Rows are points. Each copy is the shape, with its points in the same order, turned, moved and blurred by noise. Is it also mirrored, or only turned?
(in the rows, 128 means zero)

Shape, 5 rows:
[[146 102]
 [ 87  82]
 [151 141]
 [ 99 137]
 [112 150]]
Copy 1 (5 x 2):
[[148 174]
 [198 141]
 [114 151]
 [149 112]
 [130 118]]
Copy 1 is: only turned
Copy 2, 5 rows:
[[123  95]
 [ 61 131]
 [161 114]
 [123 155]
 [139 149]]
Copy 2 is: only turned

Shape, 6 rows:
[[170  96 131]
 [ 75 141 130]
 [145 160 123]
 [161 156 141]
 [110  84 117]
 [106 170 109]]
Copy 1:
[[153  97  88]
 [142 169 171]
 [105 110 142]
 [ 98 113 115]
 [182 135 130]
 [110 131 175]]
Copy 1 is: only turned
Copy 2, 6 rows:
[[ 99  82 119]
 [150 174 133]
 [144 115  85]
 [124 115  79]
 [119 121 164]
 [173 147 106]]
Copy 2 is: mirrored
Copy 3:
[[160 191 146]
 [120 104 102]
 [125 135 165]
 [114 157 172]
 [169 151  99]
 [124  98 146]]
Copy 3 is: mirrored

Shape, 7 rows:
[[137 158 183 149]
 [ 98 144  91 133]
 [139 144 168 131]
 [123  69 110 163]
 [147 174 166 135]
 [137 114 104 126]
 [ 86 126 100  99]]
Copy 1, 7 rows:
[[148  62 138 130]
 [ 94 129  91 106]
 [149  86 144 119]
 [ 93 156 149 163]
 [139  63 138 103]
 [ 97 137 139 107]
 [123 155  88  97]]
Copy 1 is: only turned
Copy 2:
[[ 96 107 104  81]
 [139 103 153 162]
 [ 95 128 125  99]
 [174 170 126 137]
 [ 82 101 112 106]
 [124 147 146 153]
 [137 116 192 150]]
Copy 2 is: mirrored

Shape (9 x 4):
[[109  97 102 125]
 [157 140 102 100]
 [168 131 183 105]
 [127 112 142  80]
 [145 117 145 109]
 [ 47 177 127  88]
 [103 101 133 115]
 [156  99 100 150]
 [127 115 131 153]]
Copy 1, 9 rows:
[[116 116 162 153]
 [135 162 114 164]
 [164 175 120  89]
 [166 155 157 141]
 [145 154 138 122]
 [211  72 133 174]
 [145 118 169 131]
 [ 84 142 133 135]
 [114 115 134 116]]
Copy 1 is: only turned
Copy 2, 9 rows:
[[134 100 140 136]
 [ 92 134 160  96]
 [ 92 194 114 121]
 [116 142 106  99]
 [108 153 127 123]
 [206 146 154  69]
 [142 126 117 134]
 [ 91 114 160 157]
 [125 139 150 159]]
Copy 2 is: only turned
Copy 3:
[[ 96 102 128 144]
 [129 114  70 121]
 [141 190  93 109]
 [122 151  98 162]
 [122 150 103 121]
 [196  97 132 193]
 [112 127 135 154]
 [ 88 111 114  93]
 [116 122 139 110]]
Copy 3 is: only turned
Copy 4 (9 x 4):
[[104 126 158 139]
 [140  75 131 131]
 [144 116  59 125]
 [129 117 107 167]
 [128 116 104 133]
 [201 156 171 179]
 [115 143 134 150]
 [ 93 103 140  96]
 [119 138 133 103]]
Copy 4 is: only turned
